Rows are points. Examples show where two turns around zero, p and q, send a point. Where does a point land after both, in the order given? Backwards means that the second turn is done in reverse. Each puzzle has new turns, and all numbers are rounded.

Turn p:
[ 1.28 -0.74 -0.31] -> [ 0.01  1.10 -1.04]
[-3.57  0.54  1.75] -> [ 1.27 -1.94  3.27]
[ 0.01 -0.04 -1.37] -> [ 0.06 -0.69 -1.18]
[ 2.86  0.97 -1.14] -> [-2.24  1.09 -2.06]
[-0.59 -0.73  1.06] -> [0.91 0.43 1.00]
Turn q:
[ 0.61 -2.17 -1.94] -> [1.96 1.77 1.36]
[-3.81  1.39  0.00] -> [ 0.28 -3.96  0.82]
[ 0.15 -2.27  0.16] -> [-0.08  1.32  1.86]
[1.16 0.74 1.27] -> [-1.40  0.52 -1.13]
[ 1.00  0.69 -0.04] -> [-0.08  0.48 -1.11]
[0.88 1.62 0.55] -> [-0.69 -0.14 -1.79]
Where do these land?
q, then p: [ 0.91 -0.77 -1.90] -> [-2.02  0.82 -0.52]
p, then q: [-1.36  0.51  1.99] -> [-2.45  0.13  0.25]
p, then q backwards: [-1.02  1.08 -0.18] -> [-1.38  0.21  0.54]
q, then p: [-2.28  0.32  0.55] -> [2.01 1.16 0.47]
q, then p: [ 4.21 -0.34 -1.08] -> [-3.62 -2.16 -1.11]
p, then q: [-0.46 -0.80  0.61] -> [-0.63  0.57 -0.71]

Turn p:
[-0.37 -0.69  0.74  2.47 -1.17  1.28] -> [ 0.03  0.53  1.70 -1.74 -1.42 -1.43]
[ 3.14 -1.36 -1.30  2.02 -1.43  0.74] -> [-0.49 -1.23  2.29 -2.07 -1.96  2.23]
[-1.18  0.75 -0.59 -0.96 -0.77 -0.89] -> [-0.02  1.02 -1.84 -0.15  0.37  0.18]
[-2.38  2.07  2.66 -2.31  1.84  0.08] -> [ 0.92  1.83 -0.90  3.16  2.43 -2.21]
[-0.85 -2.32  2.06 -1.56 -0.92 -1.63] -> [ 3.68 -0.57 -1.40  0.07 -0.29 -0.60]
[-0.07  0.42 -1.84 -1.05  1.32  1.13] -> [-1.61 -0.75 -0.19 -0.05  2.06  0.48]
[-0.10  1.17 -1.57  0.10  2.78 -0.80] -> [-2.53 -1.23 -0.92  1.79  0.49 -0.10]
[ 1.81 -0.05 -0.16  1.30 -1.66  0.09] -> [ 0.02  0.41  1.28 -1.03 -1.68  1.44]
Turn q:
[-0.13  0.57 -2.35 -0.92 -0.07  2.51] -> [ 1.70 -1.65  0.15 -2.59 -0.19  0.79]
[ 1.12 -1.11 -0.21  2.09  1.61  0.77] -> [-0.24  0.12 -0.76  0.78 -1.40  2.62]
[ 0.53  0.21  1.52 -1.10 -1.15 -2.71] -> [-0.99  2.02  0.31  0.84  0.28 -2.56]
[-0.65 -2.74  2.21  1.17  0.40  1.33] -> [-0.97 -1.76  1.19  2.68 -1.60  0.97]
[-1.52  1.02 -1.15 -0.67  1.93 -0.25] -> [ 0.24 -1.21 -2.35 -0.64  1.19 -0.19]
[-1.22  1.20  0.30  1.77  1.74  2.58] -> [ 1.81 -1.82 -0.62  1.12  1.12  2.52]
[-2.14  1.50 -1.91 -0.03 -1.17 -0.21] -> [-0.33 -0.76  0.23 -1.96  2.70 -0.10]
[ 2.74 -0.52  1.00 -1.22 -1.60 -0.88] -> [ 0.26  2.34  1.35 -0.05 -1.91 -1.61]
[ 1.27 -0.12  0.58 -1.09 -1.69 -3.13] -> [-1.47  2.72  0.50 -0.18 -0.17 -2.44]
Where do these land?
p, then q backwards: [-1.13  1.69  1.42 -2.25  1.58 -0.21] -> [-0.80  1.96  2.47  0.64  0.80 -1.46]
q, then p backwards: [ 2.35 -0.18 -0.86 -0.77 -0.17  0.90] -> [ 0.24 -0.62  0.73  1.14 -2.27 -0.55]
p, then q: [-1.69 -0.68 -2.32  3.46 -2.08  1.98] -> [-0.17 -1.25  0.09 -0.75  1.22 -5.03]
p, then q backwards: [-2.11 -0.68 -1.16  0.51 -1.11 -1.46] -> [ 0.61 -0.09 -1.67 -1.64  1.74 -1.00]
q, then p: [-2.01 -0.78  1.18 -1.12  2.10 -0.45] -> [-0.71 -2.08 -1.27 -1.61 -1.61 -0.53]
p, then q: [ 2.63  0.97  0.89 -0.30  1.29 -1.16] -> [ 0.10 -0.26  1.87  1.34  0.05  2.53]
p, then q: [ 1.97 -0.35  0.85  0.47 -1.60  0.40] -> [ 1.81  0.35  1.68  0.82 -0.68 -0.55]

Turn p:
[ 1.86  0.49  0.41  2.77  0.77  0.06 -2.05  2.23] -> [ 1.71  0.73  0.16  0.36  3.61  1.45 -1.53 -0.49]
[-0.18 -0.60  2.70  1.23 -1.44  1.69  1.33 -1.31] -> [ 0.63  1.61 -2.04  1.63 -1.27  0.08 -0.26  2.47]
[-0.27  1.14  0.32  0.10 -0.18  0.78  3.20 -1.34] -> [ 0.63 -1.58 -1.16  0.03 -1.85 -1.31 -0.45  2.14]
[ 2.00  0.11  1.36  1.54 -1.02 -0.59 -0.28  0.28] -> [ 0.67  1.49  0.57  0.10  1.11  0.69 -1.57  1.62]
[ 1.29 -2.01  0.50 -2.98  1.35 -0.32 -1.17  2.35] -> [-3.90  0.11 -0.21 -1.07  2.09  1.35  0.59 -0.86]
[-0.62 -1.27  0.21  1.57  0.38  0.18  1.03  0.26] -> [ 0.55 -0.75 -0.50  1.36 -0.48  1.55 -0.20  0.40]
[-0.27  0.25 -0.86  0.46 -1.41  2.38  1.69 -2.43] -> [ 2.03  0.05 -1.58 -0.91 -2.46 -0.51  1.22  1.51]
[-2.17  1.55 -1.51 -2.19  2.47 -1.35 -2.54  0.72] -> [-1.26 -1.32  1.45  0.17  1.35 -2.20  1.37 -3.89]
[ 0.23 -1.28 -1.01 -2.44  1.53 -2.06 -1.53 -0.42] -> [-2.43 -0.42  2.45 -0.59  0.67  0.12  1.93 -1.07]
[-1.87  1.62 -2.13 -0.06 -2.46 -0.77  0.33 -0.35] -> [ 1.36  0.07  0.86 -1.08 -2.79 -1.21 -1.09 -1.83]
Turn q:
[ 1.32  0.28 -2.55  0.63  1.63 -1.06  0.41  0.54] -> [-0.17 -1.20  0.18 -3.25  0.82  0.43  0.08  0.17]
[ 1.40 -0.32 -2.41 -1.49  0.01  1.91 -2.51 -0.88] -> [-1.16 -1.11  1.87  0.36  2.52  2.01 -2.05  0.08]
[ 0.18  1.86  0.46 -1.60 -0.19  1.38  0.34 -0.71] -> [ 0.57 -0.84 -1.01  1.57  1.10  0.70 -0.16 -1.61]
[ 0.62  0.95  0.47  0.07 -1.59  1.40 -1.67  1.42] -> [ 0.06 -1.55  0.98  2.02  1.09 -1.24 -0.19  0.77]
[-2.37  0.34 -1.32 -1.65  0.98 -0.68  1.13  0.18] -> [ 0.61  0.42 -2.73 -0.70  0.07  1.81 -0.27  1.04]
[-1.48 -0.03  0.97  2.29 -0.12 -1.77  1.00 -0.75] -> [ 1.80  2.05 -0.04 -0.95 -1.54 -1.12  1.04  0.19]
[ 1.45  1.51  3.06 -0.35  1.23 -2.26 -1.38  0.29] -> [ 0.20 -1.17  1.21  0.87 -1.15  0.62  4.06 -0.77]
[-1.40 -0.71 -1.67 -1.40 -1.77 -0.52  2.26 -0.34] -> [ 0.86 -0.01 -2.09 -0.44 -1.57  0.66 -2.75  0.35]
[ 0.28 -3.88  3.00  3.50 -0.18  1.60  0.40  0.25] -> [-2.78  3.42  1.64  0.54 -1.35 -3.86  0.25 -0.20]
Where do these land?
p, then q: [ 1.25 -0.73 -0.63  2.94  1.60  1.71  0.04  0.09] -> [-2.83 -0.84  0.19 -1.57  1.63 -1.04 -0.38 -1.23]
q, then p: [ 3.56  2.53  1.48 -1.60  0.96  2.03  0.68 -1.44] -> [ 1.23 -0.66  0.79  2.15 -1.63  0.47  3.85  2.54]
p, then q: [-0.07 -1.58 -0.28  0.70 -0.40 -0.56  0.61 -1.58] -> [-0.19 -0.50 -0.44  1.03 -0.29 -2.10 -0.50 -0.33]
q, then p: [-0.84  2.50  0.98 -0.31 -2.92  2.43 -0.30 -0.82] -> [2.65 0.19 2.24 0.80 2.41 1.58 0.33 1.44]
p, then q: [-0.20 -3.26 -1.33 -1.14  1.03 -0.60 -0.89  1.29] -> [-0.38  2.72 -1.90  1.36  1.10 -0.17 -1.34 -1.25]
q, then p: [ 0.40 -1.79 -1.96  1.68  0.54 -0.68  0.57  1.47] -> [-2.88  0.28  0.31 -0.38 -0.18 -0.82 -0.52 -1.92]
p, then q: [-2.26  0.38  0.02 -0.92  0.47 -1.46 -1.96  0.13] -> [ 1.93  2.20  0.55 -0.09 -1.05  0.19  0.75 -1.32]
p, then q: [-0.11  1.81  3.30 -0.69 -0.01  0.95  1.89 -1.79] -> [ 1.31 -1.65  0.03 -2.14 -1.08 -0.95  0.73  3.28]
q, then p: [-0.95  2.60  1.25 -1.87 -0.88  1.09  1.08  0.88] -> [ 2.36 -1.26  1.31 -0.70 -0.04  2.53  0.78  0.52]
p, then q: [ 0.42 -2.40 -0.35  1.41 -0.31 -2.76 -1.23  1.51] -> [-0.51  1.93  0.42  2.65  2.08 -1.13  1.03 -1.29]
p, then q: [-1.20 -0.07 -2.47 -0.20 -0.08 -2.14 -0.48  0.26] -> [-0.26  1.55  0.91  2.00 -1.51  0.36 -0.23 -1.64]

Turn p:
[ 0.39 -0.78 -1.63  1.02 -0.92  0.80  2.34 -0.55  1.50  0.91 -0.12] -> [ 0.17  1.57  0.25 -0.59  0.21 -0.39  1.15 -1.57  2.00  0.11 -1.98]
[-0.05 -0.62 -0.20  2.08  0.74 -1.37 -0.05  1.48 -2.70  1.50 -1.97] -> [ 1.71 -0.61 -0.42 -1.49  1.28  3.30 -0.16  1.91  0.02  0.30 -0.90]
[ 1.42  0.95  2.57 -1.51 -0.52 -1.64  2.32 -2.16  1.67  0.49 -1.96] -> [-1.24 -1.95  0.98  0.95 -1.04 -1.56 -1.39 -0.40 -0.36  1.90 -3.89]
[-2.88  2.02 -1.35  1.08  2.18 -0.91 -1.29  1.10  1.75 -2.47  0.45] -> [-1.55 -2.43  0.11 -2.12 -0.31 -0.64  0.48  0.29  1.24 -3.41  2.52]
[ 0.60 -1.71  0.98 -0.28  0.58 -0.53 -0.11 -1.44  1.99 -2.32 -2.17] -> [ 1.53 -2.52  1.45  2.13 -0.84 -1.28 -0.35 -0.59  1.12 -0.81 -1.00]
[ 1.09  0.32 -1.75 -2.33 -0.87 -0.68 -0.01  1.45 -2.35  0.21 -2.35] -> [ 0.16 -0.34 -0.50  0.55 -2.48  2.74  1.66  1.48 -0.12  2.19  0.01]
[-1.62 -1.36  1.74 -1.22 -2.73 -1.25 -2.19  0.73 -0.29  1.97  1.90] -> [-1.01  0.71 -1.60  1.49  2.26 -0.30 -2.16  0.87  0.71  2.79  2.37]
[ 1.90  1.60 -0.94  1.07 -0.45  1.54  0.84  0.61  1.31 -0.74  1.35] -> [ 0.30  1.20  0.35 -2.05 -1.27 -1.00  0.60 -2.59 -0.55 -0.19  0.23]
[-0.17 -2.33  1.26  0.77  0.80  0.82 -1.19  0.74  0.24  2.00  2.04] -> [ 1.01  1.27 -2.21  0.98  2.64  0.05 -1.39 -0.86 -0.41 -0.69  0.63]
[-1.16 -2.06 -1.05 -0.63 -1.39  1.91 -1.71  1.13 -0.99 -1.14  1.56] -> [ 0.73  1.64  0.02  1.71  0.89  0.41  1.33 -0.30  0.45  0.09  3.52]
[ 0.34  0.08  0.46 -1.17 -0.37  1.13 -1.85 -2.17 -1.85  2.12 -2.10] -> [-0.08  1.80  0.74  2.16 -1.28  1.83 -2.14  2.04 -0.66  0.24 -0.93]
[ 1.21  2.47 -1.01  1.67  1.22 -0.87  0.86 -1.17 -1.94  0.64  1.72] -> [ 0.15  1.43 -0.24 -3.35 -0.35 -0.88  0.34  1.78 -1.95 -0.57 -1.07]
[-1.80  2.27  2.76  1.54  1.50 -0.39  0.41 -1.60  0.58 -0.62 -0.53] -> [-1.78 -1.82  2.15 -1.08  1.23 -0.85 -1.98  0.48 -1.16 -1.86 -1.04]
[ 0.72 -0.85 -1.82 -2.08  0.21  1.45  1.63  1.85  1.07 -2.55  2.18] -> [-0.11  0.04 -1.06  0.70 -0.89 -1.43  4.00 -2.56 -0.35 -0.10  1.54]
Turn q:
[ 0.94 -1.97 -0.73 -0.20 -1.36 -2.09  1.84 -3.70 -0.68 -1.29 -0.56] -> [-1.46 -0.47 -0.04 -2.41  0.40 -2.21  2.88 -1.42 -1.33 -2.30  0.74]
[ 0.09 -0.09 -1.39  0.23  1.77 -0.59  0.92  1.52 -1.06  0.69  2.55] -> [ 2.05  0.66 -1.60 -1.19 -2.15  0.09 -0.84  0.65  0.73  0.29  1.32]
[ 1.25  0.42 -0.75  1.61 -3.22  0.51 -2.52 -0.30  0.52  2.29  2.37] -> [-1.45 -3.52 -0.07 -0.59 -0.74  0.29 -1.27 -1.84  3.28  1.35  0.00]
[-0.71 -1.23  0.82 -0.55  2.39  1.45 -3.98 -0.80 -2.50  2.18 -1.36] -> [ 0.52 -2.10 -0.93 -1.91  2.83  1.27 -2.79  2.30 -1.90  1.23 -1.77]
[ 0.12 -1.11 -0.37  0.08 -2.00 -0.09 -0.85  1.34 -1.03 -1.69 -0.60] -> [ 1.24 -0.31 -0.27  0.77  1.93 -0.64 -0.12 -2.32  0.37 -0.35  0.31]
[ 1.49  0.21  2.13 -0.66 -0.33 -0.37  2.45  1.41  2.41  1.12  0.12] -> [ 0.25  1.91  2.95  0.22 -2.32 -0.29  0.71 -0.29  1.04  0.31 -1.71]
[-2.19 -1.52  0.76  1.61 -1.23 -0.93  0.29  2.07  0.67  1.93  0.12] -> [-0.46  1.34 -0.06  0.08 -0.45 -0.68 -3.23 -1.08  1.74 -1.48 -1.31]
[-1.54 -0.27  0.06  0.56  0.82  0.66 -0.10 -1.02  2.06 -1.63  1.38] -> [-1.43  0.81 -0.68  1.17  0.26 -1.90  0.35  1.82  0.88  0.56  0.99]
[ 2.02 -0.81 -0.52 -2.56  1.48  1.05  0.92  1.56  1.85 -2.98  0.00] -> [ 2.82  1.95  1.58  0.76  1.16 -0.58  3.05  1.30  0.87  1.14  0.94]
[ 0.97  0.93  1.34  2.04  1.84  0.02  2.70 -0.24  1.60  1.31 -3.02] -> [-2.27  3.23  2.80 -0.76 -1.11  1.83 -0.30  0.19 -1.77  0.11 -0.08]
[ 0.19  2.68  0.03 -0.01 -0.20  2.62  0.75 -0.74 -0.44 -0.39  0.97] -> [-0.95 -0.21 -1.48  1.42 -1.15  1.40  1.59 -0.01 -0.30  2.34 -0.19]
[-1.12  0.73 -1.40 -2.21  0.59  0.41 -1.76  0.64 -1.30  0.40 -1.49] -> [ 1.59 -1.22 -1.02  0.71  1.69  2.19 -0.16  1.27 -0.53 -1.09 -0.61]
[-1.53  2.03  0.01  0.06 -0.55 -2.64 -0.66 -1.74 -2.09 -1.94 -0.46] -> [-0.45 -2.07 -1.19  1.72 -0.35 -0.77  0.14 -0.56 -3.05 -2.11  1.37]
Where do these land?
p, then q: [-0.38  0.85  0.95 -1.73 -1.07 -1.08 -0.75 -0.73 -0.72 -1.06 -0.24] -> [ 0.42 -0.05 -0.43 -0.32 -0.61 -0.75 -2.41 -0.96  0.80 -0.38 -0.99]
p, then q: [ 2.33  0.66  0.46 -0.44  1.02 -0.95  0.73  2.12  1.19  0.60 -0.05] -> [-0.35 -1.08 -0.93 -2.16  1.63  0.80  1.57 -0.41  0.45 -1.39 -0.33]
p, then q: [-2.33  1.13 -1.89 -0.40  0.05 -2.14  0.74  0.28  0.66 -1.27  0.24] -> [ 0.87  2.09 -0.11  0.79 -0.48 -1.63  0.34  0.81  1.91 -2.00 -0.81]
q, then p: [-0.05 -1.95 -2.22 -3.40  0.89  1.94  0.27  1.21 -3.82 -0.18 -1.96] -> [ 1.48  0.86 -0.72  0.35 -4.10  1.29  2.94 -0.81 -2.37 -1.72 -2.22]
q, then p backwards: [-1.61 -0.22 -0.58  1.38 -3.13  1.29 -0.96  0.30 -1.65 -1.86 -1.09] -> [-0.87 -2.09  2.11 -0.82  0.54  1.20  0.68  1.95  2.22  1.29  1.38]
p, then q backwards: [ 1.94  1.42  0.61  4.51  1.44  0.91  0.20 -2.41  0.21  1.62  0.70] -> [-0.56 -3.94  1.71 -0.33  1.15 -1.95  1.09  1.59 -1.43  2.29 -1.85]
q, then p backwards: [-0.93  0.18  1.71  2.12  0.16  0.37 -1.29  0.25 -1.07  1.06  0.48] -> [ 0.79  1.18  2.27 -0.56 -0.60 -0.74 -0.85 -0.21  0.97  1.61 -0.13]
p, then q: [-1.08 -1.47  0.06 -1.79  0.85 -2.39  1.01 -0.84  1.73 -2.95  3.13] -> [ 0.83  1.64  0.37 -1.88 -1.90 -2.50 -0.83 -0.12  0.13 -3.60  2.37]
q, then p: [ 2.50 -1.72 -0.60 -1.96 -1.06 -1.34 -1.94 -0.14  2.76  1.60  0.34] -> [ 0.26 -3.12 -0.95  2.78  0.84 -1.33 -0.79 -2.76 -0.09  0.58 -0.97]
q, then p: [-0.93  0.67  2.54  1.14  2.31  1.13 -0.66 -0.38  1.07 -1.02 -0.51] -> [-0.63 -0.25 -0.95 -1.93  1.53  2.52 -1.52  1.18 -0.68  0.09  0.87]
p, then q: [-0.31 -2.21  0.44 -0.35 -0.87 -0.18  1.01 -0.53 -0.17  0.42 -1.18] -> [-1.30  1.43  1.46 -0.78  0.00  0.92 -1.05  0.22 -0.16  0.65  0.29]
q, then p: [ 0.83  2.66 -1.49  0.92 -0.59  2.45  1.65  0.87 -0.19  3.05  0.14] -> [-1.93  3.47  1.88  1.27 -0.65  1.02 -0.55 -2.31  1.40 -0.30  0.03]
